Every row gives one point. The ring and each string are closed loops that go straight from each point to the next, and from the last back to the first. Before rounding, they use only three directions, however many columns there are. How many times does the string pass through the ring? Passing back the other way cancels.

Ring:
[[ -9.2 -11.6 -31.7]
 [-11.3  10.6 -20.3]
 [-17.0  12.7   3.6]
 [-18.6  -0.2  16.4]
 [ -3.0 -19.3  20.8]
 [ 16.1 -32.1   1.1]
 [  5.1 -30.1 -21.0]]
String, 28 rows:
[[ -3.0  -9.1 -13.9]
 [-21.0 -19.9 -20.9]
 [-17.7 -26.3 -33.9]
 [-15.1 -26.4 -26.0]
 [-11.9 -35.9 -36.0]
 [ -1.9 -40.7 -41.1]
 [  0.7 -38.9 -38.1]
 [-12.7 -43.3 -40.5]
 [-13.0 -27.0 -23.2]
 [ -4.7 -13.2  -8.6]
 [  6.9 -12.1 -20.0]
 [  6.2 -10.5 -33.3]
 [-13.6 -11.1 -43.1]
 [-20.9  -3.6 -46.8]
 [ -2.9  10.0 -33.7]
 [  1.6   9.6 -19.8]
 [ -3.0   0.3 -10.6]
 [-16.6  -0.6 -13.1]
 [-31.1  10.7 -19.1]
 [-16.5  30.2 -17.3]
 [ -5.5  29.0 -13.0]
 [  6.4  13.1  -7.0]
 [ -8.7  -4.3  -7.6]
 [-23.7  -1.0 -15.5]
 [-29.7   5.2 -25.5]
 [-11.8  16.2 -33.7]
 [  1.9  11.2 -31.5]
 [  7.8  -0.9 -14.6]]
Times through: 2
String:
[[ 26.0 -18.0   4.0]
 [ -6.9 -20.6  -6.5]
 [-10.7 -39.0 -20.6]
 [  3.0 -36.0 -39.3]
 [ -7.2 -23.3 -47.9]
 [-27.5 -14.0 -43.7]
 [-25.1  -7.8 -24.0]
 [-17.2  18.7 -26.5]
 [-17.9  24.6 -12.8]
 [-37.3   6.9  -3.7]
 [-22.7  -8.3  -1.4]
 [-37.4  -1.8  19.5]
 [-32.0 -13.8  24.7]
 [-18.6 -20.2  10.5]
 [  3.8 -13.1   5.1]
 [ 24.2 -17.0  11.3]]
Times through: 0

Ring (9 x 6):
[[ -9.2  -9.1   9.7 -13.6   3.7  22.4]
 [-10.2   1.3   0.1 -35.3  27.5  23.7]
 [-11.3   3.5  -7.5 -32.0  36.9  10.5]
 [-12.5   0.6 -15.3 -11.1  38.2 -15.2]
 [-10.3  -4.4 -14.4  13.6  23.2 -31.9]
 [ -2.9 -10.3  -1.4  38.4 -12.1 -32.9]
 [  1.3 -14.0  10.2  45.0 -34.3 -22.0]
 [ -0.2 -17.1  16.8  36.3 -37.4  -5.6]
 [ -5.4 -16.1  15.1  15.5 -20.6   8.5]]
String (26 x 6):
[[ -0.1  -7.1  22.2  -9.2 -22.8  34.2]
 [ -4.9  -6.4   6.7   0.1  -2.6   6.6]
 [-15.0 -10.5  -0.1 -12.4  21.0   9.4]
 [-22.6  -9.1  -6.4 -35.4  47.1  19.0]
 [ -9.5   3.1   5.2 -48.8  26.6  40.4]
 [  1.0   4.3  12.3 -25.4  -3.0  30.4]
 [ -8.0  -2.8   0.1 -11.6  14.3   6.2]
 [-16.6  -2.0 -13.1 -22.8  44.4  -2.0]
 [-20.2   0.9 -22.0 -29.7  62.7  -9.0]
 [-11.7  -3.5  -8.8  -6.6  26.8  -8.9]
 [ -4.6  -0.6  -0.4  -5.1   8.9  -0.4]
 [ -4.4   3.1  -6.0  -5.7  16.2  -8.3]
 [-20.3  -5.5 -33.2  15.1  56.0 -56.8]
 [-17.6 -10.1 -25.4  26.2  38.1 -54.0]
 [ -6.7  -7.3  -2.5  14.3   4.2 -16.2]
 [  1.9  -2.7   9.1   9.7 -16.4   0.7]
 [  1.8  -9.7   2.7  46.8 -25.7 -34.6]
 [ -4.5 -19.1  -2.4  65.0 -22.2 -52.4]
 [ -6.6 -18.1   0.2  47.7 -15.4 -35.6]
 [ -3.7 -11.0   5.9  22.7 -13.5 -10.9]
 [  7.1  -9.1  21.3  28.8 -46.2   3.4]
 [  7.0 -17.3  26.8  46.1 -61.5  -0.5]
 [ -7.8 -28.9  14.0  53.3 -35.1 -18.6]
 [ -8.7 -18.2   7.9  24.4 -12.5  -7.2]
 [-15.4 -24.1   4.5  24.8  -2.4  -9.7]
 [-12.9 -22.3  13.1  11.2  -9.3  11.5]]
Times through: 1
String:
[[-13.5   4.9 -19.1 -22.7  49.5 -12.2]
 [ -1.3   4.1   2.4 -13.8   6.4   8.5]
 [ -5.9  -4.6   1.4   0.7   4.8  -1.3]
 [-20.2  -4.4 -20.9 -13.4  53.4 -18.7]
 [-18.9   4.7 -20.8 -40.4  65.0  -0.1]
 [ -8.0   9.5  -3.3 -48.3  36.3  26.8]
 [  0.7   5.4  11.1 -27.6  -0.2  30.3]
 [ -7.3  -4.5   2.6  -8.2   8.7   7.3]
 [-15.7  -7.6  -1.9 -21.7  28.4  13.4]
 [-16.8 -11.3   3.4 -23.8  23.6  23.1]
 [-17.7 -17.8   7.6 -12.9  13.5  22.1]
 [-19.1 -22.7   3.4   7.3  10.7   2.4]
 [ -9.5 -13.0   4.3   9.7   0.0  -1.9]
 [  2.1  -4.8  16.4   3.2 -23.2  16.0]
 [  3.2 -10.3  24.2  11.3 -38.1  21.4]
 [-10.2 -26.8  16.4  31.6 -25.8   1.1]
 [-12.1 -22.9   9.4  24.2 -11.5  -3.3]
 [ -9.7 -13.2   3.5  11.2   0.4  -4.0]
 [ -1.5  -7.5  14.5   2.1 -16.9  15.4]
 [ -0.9  -7.7  22.1 -10.0 -21.6  34.9]
 [-14.9 -12.8   8.5 -21.0  13.9  27.9]
 [-17.3  -9.5  -0.3 -24.6  29.1  18.4]
 [-19.1  -7.0  -6.6 -28.3  40.9  12.4]
 [-18.3   1.1  -8.5 -49.8  52.9  24.2]
 [ -5.5   8.6   2.0 -45.9  26.0  32.0]
 [  1.4   3.8   9.8 -16.7  -4.3  20.4]
 [ -8.0  -4.0  -1.7  -4.1  13.1  -1.7]
 [-20.0  -2.0 -22.8 -17.1  57.4 -18.9]
 [-22.7   2.2 -31.7 -24.8  75.2 -25.8]]
Times through: 1
